Every row gives one point. Each copy is the shape, with its points in the same order, turned, moved and blurred by noise. Is it also mirrored, or only turned?
(in the rows, 128 means zero)

Shape (6 x 3):
[[ 71 138  66]
 [152 136 154]
 [176  70 160]
 [185 101 159]
 [113 162  80]
 [ 94 141 127]]
Copy 1 (6 x 3):
[[110 113  47]
 [125 139 162]
 [194 114 179]
 [164 113 184]
 [ 87 109  86]
 [119 149 100]]
Copy 1 is: mirrored
Copy 2 (6 x 3):
[[ 50 100 125]
 [163 128 133]
 [202 104  71]
 [193 130  96]
 [ 83 133 130]
 [112 100 145]]
Copy 2 is: only turned
Copy 3 (6 x 3):
[[ 24 136 129]
 [149 153 112]
 [184  95 113]
 [176 121  94]
 [ 65 154 104]
 [ 86 153 145]]
Copy 3 is: only turned

Shape (11 x 6):
[[116 124 128  74  94 176]
 [182  76 210  89 115 102]
 [154 176 147 125 115 141]
 [ 43 150  87 123 125 177]
 [146 108 108 182 174 113]
 [117 135 196 135 146  57]
 [104  85 172 173  76  64]
 [166  86 158 132 142 132]
 [ 64 126 108 119 144  65]
 [118 130 129 170 114 193]
 [152  95 142 146 116  80]]
Copy 1 (11 x 6):
[[ 82  91 101  70 106 132]
 [148 129 212  56 101  84]
 [144 167 114  88 104 151]
 [ 51 115  55 152 120 148]
 [162 150 130 167 169 116]
 [128 190 191 136  78  91]
 [151 105 184 171  60  97]
 [147 130 148 101 150  82]
 [ 62 140 170 189 113 154]
 [144 104  66 133 129 114]
 [162 130 188 143 113 118]]
Copy 1 is: mirrored
Copy 2 (11 x 6):
[[112 162 116 190 142 167]
 [161  85 198 168 210 139]
 [144 180 152 113 148 145]
 [ 61 179  63 131 103 135]
 [105  85 135  52 144 139]
 [109 119 157 108 215  71]
 [112  80 182 160 133  39]
 [110  90 162 129 171 163]
 [ 92 113  64 121 182  69]
 [ 82 151 148 118  91 156]
 [140  83 151 119 159 101]]
Copy 2 is: mirrored
Copy 3 (11 x 6):
[[133 138 134  77  54 173]
 [247 137 140 102 120 126]
 [122 166 178 130 109 174]
 [ 45 141  94  91  91 189]
 [115 103 131 129 188 159]
 [187 197 115 136 161 123]
 [174 133  70 195 119 134]
 [181 113 142 102 137 167]
 [ 89 164  74 111 137 103]
 [114 104 122 135 102 229]
 [166 122 125 145 141 119]]
Copy 3 is: mirrored

Shape (11 x 8):
[[114 112 172 119  83 104 165 100]
 [ 90 122 114 123 149 124 149 108]
 [150 172 122  98 166 175 131 161]
 [105  75 139 192  73 148 148  80]
 [102 186 160 101 175 182  67 171]
 [172 150 134 144 193 134  69 139]
 [156 116  97 151 104  86  94 172]
 [ 90 186 123  94 158 141 100 134]
 [178 166 123 175 120 111 103  67]
 [118  62 159 146  92  97 156  44]
 [147 133 145 201 127  64 157 114]]
Copy 1 (11 x 8):
[[157 100 138 127 161  73 168  87]
 [133 140 112 140 163 119  88  91]
 [113 134 134 111 128 191 100 142]
 [160  82 198 201 180  71 110  95]
 [152 188 151 106 182 233 103 130]
 [203 146 135 140  96 186  76 124]
 [191 165 143 141 104  93 109 175]
 [127 192 126 126 157 170 105 105]
 [186 132 157 206  83 135 137  91]
 [185  72 151 143 150  50 125  51]
 [209 112  99 197 112  88 138 128]]
Copy 1 is: only turned
Copy 2 (11 x 8):
[[132  73  80  91 135 110 160  84]
 [140 112 126 115 148 164 136 108]
 [ 85 127 193 142 124 117 139 160]
 [179  41  57 122 124 150  89 116]
 [ 79 152 208 184  79 133 134 120]
 [154 117 201 183 115 108 164 140]
 [175 130 111 181 178  77 122 134]
 [100 150 162 159 117 151 166 124]
 [183  71 115 182 118 127 202 170]
 [196  50  68  84 118 135 153  91]
 [168  47 107 174 188 112 179  99]]
Copy 2 is: only turned
Copy 3 (11 x 8):
[[127 111 120  62 171 116 107 133]
 [ 93 138  90 111 129 127 141 126]
 [ 42 173 173 141 132 180 135 107]
 [156  52 116 119 118  94  98 116]
 [ 36 177 136 173 142 195  69 143]
 [ 78 134 134 196 173 208 154 135]
 [163 163 160 163 163 137 160 157]
 [ 61 190  98 142 147 164  95 109]
 [143 106 122 161 205 168 136  76]
 [160  59  76  64 155 125 128 135]
 [125  97 122 137 218 100 167 130]]
Copy 3 is: only turned

Shape (14 x 9):
[[109 100 104 103 134 137 210 114  78]
 [205 114 130 107 130  43 126 129 180]
 [157  91 161 127  76 105  94 108 135]
 [144 133 152 112 122 102 178 123 185]
 [150 136 175 112 140 116 131 165  95]
 [161 128 187 114 141  77 103  83 137]
 [ 75 119 183  64  79  64 142 178  87]
 [127 154 129  94 124 104 140  85  33]
 [ 92 102  75 180 154  71 136  67 129]
 [114 155  94 179 124 112 115  74 102]
 [124 192 143  96  80  71 108 133 114]
 [126  77 165  61 111 125 106 152 158]
 [186 151 168  41  89 123  96 169  73]
 [175 155 209  94  71  92 112 158  94]]
Copy 1 (14 x 9):
[[ 96  89 183 142  52 116 164 115 101]
 [185 116 106 104 144  23 105 124  89]
 [ 98 120  77 113 114  80  67 116 125]
 [153 119 163  71 109  77 116 109 137]
 [ 96 156 118  97 129 113 143 133  73]
 [116 123 105 110 172  83 102  71 106]
 [ 74 151 157  75  77 114  62 103  22]
 [ 92 138 119 164  85 128 149  50  65]
 [135 110 190 217 124  78  90 101 140]
 [122 162 137 200 110 111 111  87 152]
 [144 191 116 111  93 109  84  69  72]
 [122  89 111  70 113 129  69 149  87]
 [116 151  42  78  89 129 130 111  35]
 [ 91 178  66  64 107  85 109  95  65]]
Copy 1 is: mirrored
Copy 2 (14 x 9):
[[134 200  53 142 135 120 148 104  78]
 [191 105 155 136 178  44 103 130 152]
 [178  88 157 158 142 138 145 124 115]
 [148 132 130 129 133  58 161  86 138]
 [116 160 173 135 162 100 163 142  91]
 [164 123 196 140 132  91 103  98  97]
 [158 130 144  44 156 133 197 143  57]
 [162 211 138 114 102 154 104 141  70]
 [116 104  71 137  94 107  47 116 103]
 [118 137 117 149  69 137  76 145 131]
 [159 142 174  72 105 126 145 152 138]
 [145 110 150 117 207 136 163  79 114]
 [179 188 205 118 192 150 178 160 122]
 [182 143 214 124 144 114 188 161  99]]
Copy 2 is: only turned
